Every row gives one point. The window is the flat piece filled in between its corners: a triangle in 3 columns, a solid with four corners in 4, and so on. A path goes straight from each point to the next, and from the last back to the first. List the points from which the path goes on through the window.

Window (4 x 4):
[[-10.9  13.5   1.0   2.1]
 [-12.5  20.3  21.9 -18.5]
 [ -1.2 -20.9  13.0   0.6]
 [ 34.3  -5.9 -37.0   2.9]]
Path:
(1): [ 21.0 -11.2 -40.3 -18.4]
(2): [ 26.8  -0.2 -11.0   6.8]
(3): [19.9  9.7 10.3 15.2]
(4): [-14.4 -46.7  -8.0  -9.0]
(5): [-12.7   9.4  -3.5  -9.2]
(6): [ 5.8 14.6 11.4  4.7]
(7): [ 9.6 -5.2 10.6 10.2]
(8): [ -6.2 -23.0  -7.5 -14.9]
(9): [ -2.4  -2.1  -6.0 -23.3]
(10): [14.7 15.0 31.5  4.7]
(11): [21.4  3.3 -6.4 11.0]
(12): [  1.9   1.7 -30.4  -9.5]
Through the window after points: 5, 7, 11

Window (8 x 8):
[[ 18.5 -38.7  24.0  11.6  -2.7  17.6  -8.9  10.0]
 [-30.8   5.7  14.8  22.1  -6.6  24.8   2.3  -4.7]
 [ 11.6  16.2  10.1   6.9  27.0  24.0 -30.4  -7.5]
 [ 19.4 -27.4  -1.4 -22.8 -11.4 -31.6  12.3   1.5]
 [  6.6  -8.3  18.3 -26.2  -2.5 -18.5 -23.6  -5.9]
 [-10.8 -24.0   3.6 -16.0 -23.0  22.9   3.4   2.6]
 [-27.2  -2.5  -8.4  19.1  -1.5  22.5 -18.1 -24.8]
 [  3.2  10.0  -7.8  37.0 -53.3  -8.5  12.3 -14.2]]
Path:
(1): [  7.6  -8.8   5.1  13.9  -8.3  11.7   1.3 -20.0]
(2): [  8.1 -13.8  29.9  10.8   7.3  19.1   8.8 -21.2]
(3): [  7.3 -17.4   4.3  10.1  -9.0  11.2 -19.0   8.2]
(4): [  4.9 -13.5  -0.8  -7.2 -14.6 -17.5  -8.5  26.2]
(5): [  8.3 -20.0   9.5  -7.2 -11.3  -0.6   3.2 -13.7]
(6): [ 15.3 -13.2  10.4  -2.3  -9.6  -0.7  -2.0 -17.3]
(7): [ 13.0 -14.6 -16.1  -2.8   2.7 -15.8 -16.7  30.9]
(8): [ -2.5 -12.8   8.1  21.0 -11.5 -13.6 -26.0  19.1]
Through the window after points: 2, 4

Window (9 x 9):
[[ -4.1  13.9   6.8  14.9  -3.8  20.1 -16.6 -21.5 -10.4]
 [-19.8  35.0  25.7   8.8  23.7  -6.5  43.4   2.7   1.9]
 [-23.1  -4.8 -15.0  -2.7 -20.2  23.1   9.9  12.9  -3.4]
 [-13.5 -15.1  13.5  10.5  17.0  -6.6  28.9  21.1   6.0]
 [  7.5  -7.5 -26.6  20.5  18.7   1.8   9.6 -21.2  24.6]
 [-18.7 -24.6 -48.9   8.2  48.9  17.7  -9.5 -19.0  11.0]
 [ -2.4 -21.0  13.9 -23.9 -14.3 -18.0  25.1  -9.3  21.4]
 [  7.3  25.9  21.3 -15.0 -23.2 -15.4   2.2  11.8   0.8]
 [-29.1  -2.3   1.0  11.8   6.1 -20.5  16.7  -0.1  15.7]]
Path:
(1): [-5.1 -6.6 -1.9 -9.5 -5.6  3.4 -4.7  6.3 26.1]
(2): [-8.2 -9.1 -6.7  5.0 -6.9 -1.6 10.4 -4.8 -5.7]
(3): [ -9.8  -3.9 -11.8   6.7   6.5 -25.2   9.7  -7.3 -22.7]
(4): [-9.3  5.9 14.7  9.5  7.1 14.0  9.8  1.6 10.8]
(5): [-19.1  24.5  40.2   0.3  12.0  10.5  30.3   8.2  30.7]
(6): [-13.9  11.9  -3.2  13.1  21.4 -15.7  33.3   0.2 -15.9]
(7): [ -9.8  -8.5   0.8  -0.9   0.4 -23.8  18.0 -12.0  -7.5]
(8): [-8.6  4.3  7.4  7.2 13.8  3.1  8.5  4.6 27.0]
Through the window after points: 3, 5

Window (12 x 12):
[[ -5.3  23.7  -9.3 -10.5  -8.9 -14.7 -14.8   4.2  31.1   7.6  18.0 -13.5]
 [  2.7   4.4  -6.1 -19.9  -4.0  12.9   4.5   6.9   5.0  59.3  13.2  -8.8]
 [ -0.8  10.2   4.1 -27.8  -9.2 -13.0  -6.9 -16.7 -37.4  13.8   2.9  -9.0]
 [-37.8  10.1 -11.4 -16.8  17.9   7.8   5.2 -13.6  33.4  29.9  -4.0  -9.9]
 [ -6.7  15.1  -2.2  19.8  -4.7   0.5   4.6   3.8 -25.2   2.9  11.3  -0.5]
 [ 28.0  37.4  14.8   0.3  10.6  -3.9 -13.1 -17.9 -15.2  -7.2  -0.7  -8.7]
 [ 11.0 -19.9   6.4  -2.8   9.4 -22.6  -1.6  26.7  55.3  21.8  37.2 -42.7]
 [-11.7   5.2  21.1 -25.8 -11.5   9.4   5.7   7.7  22.5 -30.7   6.0 -13.3]
 [-14.4 -26.4  37.4   4.0 -39.0  11.6  -0.4  -7.5  11.7  -3.7  -1.8   1.2]
 [ 12.3  -9.1  -9.6 -14.6 -12.7   9.2 -13.4  -8.3 -24.4   7.3 -12.4   0.3]
 [  2.7  27.2 -23.0 -14.6 -15.2  -5.6  39.5 -25.6 -14.2  17.6  -9.6  -5.8]
 [  4.2  21.1  22.6 -18.7  -6.1 -31.7  56.6  18.2  19.8  12.6 -57.3  26.9]]
Path:
(1): [  3.0  23.2  -4.3  -0.6 -25.2  -7.8  -8.4  10.6  -8.3   9.7 -37.0 -30.2]
(2): [ -1.7  13.4   2.4 -10.8 -16.0   0.0  -5.8  -9.4  -3.7  16.4  -4.7 -20.1]
(3): [ 14.9   5.6   1.8  -7.6   7.4  -9.5   1.3  -7.0 -19.3  13.0   8.6  11.7]
(4): [ 15.2 -21.4  -9.5 -22.0  19.4   6.5   7.9 -20.0  14.2  32.3  24.0  14.8]
(5): [ -3.3  13.2   0.5 -11.9 -15.1   2.9   5.9   7.3   1.1  32.8   0.8 -16.2]
(6): [ -2.8  17.0  -6.8  -1.4 -17.8  -4.0  11.0   4.4   1.7  11.4  -4.5 -19.5]
(7): [  1.0   6.5   1.4 -14.2  13.2  -8.8   4.7 -14.1   8.4   7.5  25.9   9.1]
(8): [ 12.9   3.5   8.2 -16.2 -10.5  -5.6  14.0 -11.8   0.8   4.9  11.8  14.6]
(9): [  0.9  16.0  -0.8   0.3 -13.0  -0.9  -9.9  21.4 -16.5  20.6 -11.7 -35.5]
(10): [ -2.4  10.8   8.0  -7.0  -7.5  -5.5   5.0  -3.6   4.2   4.3 -11.0 -19.5]
(11): [  4.7  12.1   9.9 -14.6   0.8  -0.1   4.8  -4.2  11.2   2.7  12.4   5.4]
(12): [ -7.1  -1.9   9.8  -8.8  10.3  -0.5  23.3 -20.4   3.6  -5.2  34.6  20.6]
Through the window after points: 4, 6, 10

Window (14 x 14):
[[ 12.5   1.6  -8.3   3.3  -1.6 -41.1 -31.1  24.6  11.6   9.0 -17.2   5.7
   -0.9 -25.3]
 [ -9.9   0.0  -9.9  -8.6   7.6  31.5  -3.1  16.5  13.1  -5.0  46.0  12.9
   14.7  24.6]
 [-12.2  10.7 -10.2   6.1  35.6   7.3  -2.3   0.9 -25.6 -28.5  33.7  12.5
   -0.9   5.3]
 [  5.2  42.8 -18.9  -8.2 -26.3 -13.5 -13.8  -5.6  -3.7  -4.4 -24.6  11.4
  -32.4 -27.3]
 [ -0.6  14.9  25.0   8.3   9.7   0.6 -13.6  -6.9 -10.9   5.9  54.7   8.5
    8.5  23.2]
 [  9.8  19.6   9.9 -38.3  -0.5 -31.6  10.4  21.5   3.0  -9.3 -17.7   5.9
   -9.9 -12.2]
 [-19.6 -17.8  -5.0 -15.7 -17.5 -18.6   3.5  24.8  -3.5 -20.5  50.2   4.2
  -20.3  17.8]
 [-22.7 -24.7  23.5 -14.8  10.6  21.0  -6.1  -4.7  -7.4 -12.4  45.1  10.4
    4.1 -12.1]
 [  3.5  -5.7  -6.6  -2.4  13.9  -9.9  -0.3 -24.4  14.6  -9.8  40.5 -15.8
   19.0   0.5]
 [ 14.8   2.2  -1.9  -6.9  10.6   7.5 -11.3  11.6 -14.1   6.7  19.4 -27.9
  -13.1  -3.6]
 [ 44.7  14.1  -2.5  20.3 -22.5 -16.3   4.2   8.5  -5.7 -10.2 -27.0   8.4
   -5.3 -22.5]
 [-13.7  12.4  -7.9  -1.4 -14.2 -23.9  11.0   2.5 -21.8  13.0 -41.8  -4.2
    2.4 -14.4]
 [ 18.6   3.6  -5.3  -0.2  -0.9 -25.7  -3.3  -6.6   5.7   7.0 -49.5  12.7
  -37.3  -1.9]
 [ 34.9   0.2 -20.9 -22.3  -7.1 -28.2 -14.5 -14.4 -29.0  16.3 -31.1  15.2
    5.6 -17.3]]
Path:
(1): [ 16.2   2.3 -21.2   3.3   4.2  -8.3  14.1  -4.8  -8.3   6.4  26.5  12.4
 -27.7 -31.1]
(2): [ 10.6   0.4  -0.4  -1.5  -3.9  -6.9   7.2  12.5  -6.4   5.6   5.4  14.9
 -19.6 -12.9]
(3): [ -0.7  14.3   3.7 -12.7  -1.2 -11.1 -14.6   4.3  -8.1  -8.5  -6.9   2.0
   4.3   1.8]
(4): [  0.0  -0.2   2.6   7.1   1.6 -14.7 -29.1  -8.4  -1.7 -18.6 -13.6 -20.7
  13.6  16.9]
(5): [ -1.2   9.1  -1.2 -10.6   4.1   3.0  20.6  22.7   2.1   6.2  43.0  33.1
 -28.0 -19.0]
(6): [ 17.7   5.9 -34.3 -18.0   6.2 -21.9  18.1 -16.2  18.0  16.6  12.6  19.8
 -13.6 -14.5]
(7): [  3.4   9.5  10.8   8.7  -5.8  -7.3 -19.8  19.1 -16.0 -11.7  -4.6  -9.1
   3.3   6.0]
(8): [  6.2   6.8   7.5 -13.3 -12.8 -12.0 -21.0  -2.4  -1.1 -16.7 -11.2  -6.4
 -10.0   3.0]
(9): [ 13.4  13.6 -11.3   4.1  11.3  -5.7   5.2   2.6  -8.8  13.6   7.6   8.7
  -2.2 -15.7]
(10): [ -4.5  -7.9 -13.8  -2.5  -5.4 -11.9   8.7  15.2   4.8  14.1  24.5  10.3
 -21.8  -9.8]
(11): [  5.1   7.0   8.3 -12.3   2.1  -9.3 -14.9   2.7 -17.1 -30.0   6.1  -6.1
  -3.5  14.7]
(12): [ -4.0   9.0  24.1 -13.8   3.7 -20.0 -31.2  -2.4 -15.2 -13.1 -19.7  -7.3
  27.5  26.7]
Through the window after points: 10

Window, 14 rows:
[[-12.9 -20.8  -0.1  11.9  -9.5  -4.7  26.7 -15.6  33.2   2.4   8.0  -1.4
  -26.8   6.5]
 [ 10.5  16.1  -2.0  25.9  12.8 -31.2  -2.7   4.0   7.3  20.8 -29.6  13.5
   -6.7   6.1]
 [ 11.6 -11.4   3.9  -0.5   9.5   1.7  15.4   2.1  -7.5  -8.8  -7.4  10.9
   20.4  -5.5]
 [ 12.2  23.0  34.0  -6.3  -4.6 -25.3   6.3 -27.5  -6.2   2.4  36.5 -10.2
   12.8  15.9]
 [  4.4   8.2  -3.2 -16.8  22.3 -15.1   0.3   0.8   7.6 -14.7  34.1   2.9
  -14.2 -26.5]
 [ 10.4 -20.3 -19.6   6.4 -14.0   2.3   8.0 -27.0   8.5   7.8  12.9 -20.0
    5.6  18.6]
 [ 20.0   7.7   8.9  -1.2 -10.7 -14.9 -13.0  -5.8  19.8 -19.0  19.3 -12.7
   15.5  24.7]
 [ 12.6  -1.9  -9.2  16.4  -3.9 -19.9   9.9   3.1  12.5   8.8  27.0   8.1
   32.2   8.7]
 [-29.8  26.8  19.4 -31.0  41.8  18.9  -1.6 -30.8   6.5   3.8 -25.5   6.5
   42.2 -14.8]
 [ 14.4   6.1 -15.2 -12.0 -15.4  -0.2   3.2   7.2   2.7   5.5   0.4  14.1
   11.8  16.7]
 [ 16.3  12.0  -4.8  -7.6  31.9  15.1 -16.0  12.1   9.1  24.7 -15.2   4.1
   20.5  50.3]
 [ 22.9  29.9 -11.6   5.4  -4.7  -4.5  44.4 -25.8 -16.8 -27.2  -1.1   5.2
   19.0  25.5]
 [ -8.1  35.8  23.2   0.3   2.4 -14.3   5.8  -8.4  -5.9   7.8   5.1 -36.6
   21.9  27.0]
 [  2.2 -13.2 -22.7  34.6 -17.7  13.8   8.0  -8.6  -4.2   0.2   9.4  13.2
    4.6  23.0]]
Path:
(1): [ 14.5  10.8  -2.5  -1.2 -11.1  18.2  -3.1 -12.7  31.8  -2.3   7.4 -37.7
  -4.0 -10.3]
(2): [  5.5   7.8   6.9  -2.3  10.7 -30.1  18.9 -15.4 -20.3  -4.2  22.0  20.9
  15.3  21.9]
(3): [ -2.9  -6.5 -19.7  -8.6   0.9 -25.6  28.2 -13.0  -1.3 -14.2   7.7  -1.1
  11.5  43.6]
(4): [21.6 12.0  6.4  9.9 -4.0 -1.7  1.3 -1.3  6.3  0.5 10.6 -1.4  5.7  5.4]
(5): [ 13.0   1.3   5.0  12.2  -3.6  16.0   4.9  10.9  -3.2   8.0  17.1   1.1
   5.7 -13.5]
(6): [  4.9  13.1 -15.8 -29.4  12.9 -36.6  -3.5 -24.9  21.7 -16.5   1.2   0.0
  10.1  43.0]
(7): [ -2.3  -6.0  -9.6 -12.0   8.6 -25.0   3.2 -16.6 -14.4 -29.4  19.9 -16.6
  38.5  27.4]
(8): [13.8  9.9  2.9  4.4 -1.7 15.3  6.0 -4.2 21.2 19.1 14.2  5.5 -7.9 -0.7]
(9): [ 42.6  -4.1  11.1  23.7   0.9  19.3   9.4  -8.4   5.4   8.1   0.0   0.9
 -13.1  -0.1]
(10): [-28.9   4.1 -18.8 -20.2   2.2 -31.0   7.8 -11.6   6.5  -8.7  10.6   8.6
  33.7  18.9]
(11): [ -1.8  -3.3 -16.3  -1.1  12.8 -38.0  19.6 -10.5  -5.4  -7.8   0.8  14.7
   2.4  16.7]
(12): [ 11.9  17.5  16.8   5.6 -14.5  26.2   2.1 -21.5  12.8   0.1  20.4 -18.0
  15.5  -9.6]
(13): [  6.5  25.8   3.5  29.5   5.1  13.3  23.0 -10.1  15.2  14.6  13.1 -10.0
  10.9 -14.2]
(14): [ 11.3 -13.6  -8.9 -15.9  -2.1 -14.4  -5.0  -9.2   1.2  -7.7   9.3   8.1
   6.1  28.5]
(15): [ -2.9   7.9 -11.8 -26.0  13.7 -21.9 -21.9 -39.5  -5.8 -14.6   3.2  16.1
  29.2  24.8]
(16): [ -7.5  22.1  19.8  -0.8  18.2  18.7  18.1   3.3  11.9  16.3 -12.5 -10.2
  17.2  -4.3]
Through the window after points: 1, 5, 15

Window, 14 rows:
[[ -5.8  25.5  30.2   1.2  13.4   2.4  11.8  10.8  -2.6   5.4  15.1   9.4
   -4.8   9.5]
 [ -0.5   6.4  28.5 -17.9   1.2  12.3  12.4  10.1 -28.2   9.4 -20.9  17.2
  -17.5   0.2]
 [  5.5  -8.7  -8.6   1.3   3.8 -11.4  -7.6  30.5 -14.4 -21.0   2.6 -17.8
   22.2 -36.0]
 [ -4.3  -6.9   0.1 -15.6  14.6  14.5   5.3 -11.6 -10.2  -6.0   8.7  17.9
  -10.1 -14.1]
 [-21.4  -5.2 -14.6   5.8 -30.2 -49.6 -36.5  32.9  19.8  -5.7   7.4   0.5
  -14.6 -44.7]
 [-17.7   1.9  26.1  24.8  -0.5  -0.1  -6.6  -3.0 -24.5 -23.3  -1.3  42.5
   -9.5   8.2]
 [  0.6  -5.8   7.6   1.8  27.9 -65.5  15.7  14.5 -29.0   5.6 -38.2   1.9
   -7.5   7.9]
 [-12.3   5.1   8.4 -20.0   5.1 -17.4 -24.2  -1.6 -22.6  11.3 -15.3   9.3
    8.0   1.9]
 [ 30.5 -20.1 -18.4  71.5  -6.2  29.7  18.0 -20.9 -18.6 -36.0 -19.9 -15.9
   29.1   0.6]
 [-21.5  33.6 -25.2   0.3   1.1  -0.2  30.2  40.2 -10.6 -12.7  -9.3  -9.2
   11.4   6.5]
 [ 10.6  30.7  16.9  -2.2  13.3  13.0  -4.7   8.6  16.9 -27.0  -3.4  21.7
   -1.5  -7.5]
 [  3.5  32.0  16.6 -34.6  10.6  -6.3   6.3 -13.6 -29.1  -2.6   2.0   0.6
   -8.9 -29.6]
 [ 17.3   0.8 -10.4   7.7 -12.2  -4.7  -8.8  16.4  -9.0 -30.6   8.1  -6.8
   -0.7   6.6]
 [ 12.2  10.6  12.2  -4.4   7.8 -25.1   5.6   6.6 -26.0  14.7  -7.2  39.6
   -0.5  -1.3]]
Path:
(1): [ 12.7  13.8  -9.1   4.1  13.9  -2.2  -8.7   3.6 -14.3  -5.6  -8.0   5.0
  -5.9  -3.5]
(2): [-17.2  18.8  12.7  18.2  17.7   0.3  -4.9  23.5 -20.2   4.6  -1.4   8.6
 -14.1  -8.5]
(3): [  2.0  11.9  -2.7 -17.6  -9.8  -6.4  20.9   5.2 -13.9 -17.8 -10.8   9.8
   9.6   2.4]
(4): [-16.6   5.9   4.6  -5.1 -23.0 -26.7  33.3  26.9  -2.1 -47.4  12.0   6.3
   9.4 -15.3]
(5): [  2.1  26.5  -8.2   9.9  29.1  17.1 -10.0  11.8 -21.8  27.8 -18.9  -0.1
   0.2  11.7]
(6): [  6.9   5.7   1.2  19.7   3.7  -2.7 -18.1  15.5 -25.7  -4.7  -5.6   3.7
  -5.3   0.7]
(7): [-24.2   6.5  16.2  -2.9  -3.0  -5.4  15.5  -1.3  -4.4 -25.4  -2.4  23.3
  -0.8  -5.4]
(8): [ -7.5  -3.5  31.6 -24.7 -13.1  -0.3  31.0   0.2 -32.1 -13.8 -16.7  10.6
  13.0 -18.5]
(9): [  0.5  13.1  -9.0  32.7  27.3 -17.5 -26.7   8.4  -2.7  -2.6   8.4  23.5
 -19.8  13.0]
(10): [  2.7   4.5   1.8  11.7  14.0   5.4 -14.7   4.7 -13.2   1.7 -13.6   8.3
 -14.2 -15.6]
(11): [  3.4  -2.6  20.0 -18.7 -13.5 -24.6  16.0   3.9 -19.7 -19.5  10.5  11.4
  16.3  -2.0]
(12): [ -6.6 -11.7  15.4 -12.8 -19.1 -27.0  -5.8   3.2   3.2 -10.5   4.0   0.8
   9.2 -12.0]
(13): [ 11.1  18.0 -11.8  13.1  10.5   5.6  -4.4  14.9 -23.9 -17.3  -4.5   6.5
 -12.3  -0.6]
(14): [ -5.2   5.7  -5.1  10.3  21.2  -6.3 -26.2  11.7 -15.7  -7.9  -1.1   9.0
 -22.0  -7.6]
(15): [  6.5  -1.6   6.5   8.9 -28.5 -10.3  34.5   7.3 -12.7 -13.9  -6.1  -6.4
  33.1  -4.7]
(16): [ -3.1   6.9  15.5  -2.1  -9.3  -4.2   5.1   7.8  -6.5 -22.7   1.1   3.9
   7.7 -14.8]
Through the window after points: 2, 4, 8, 12, 16
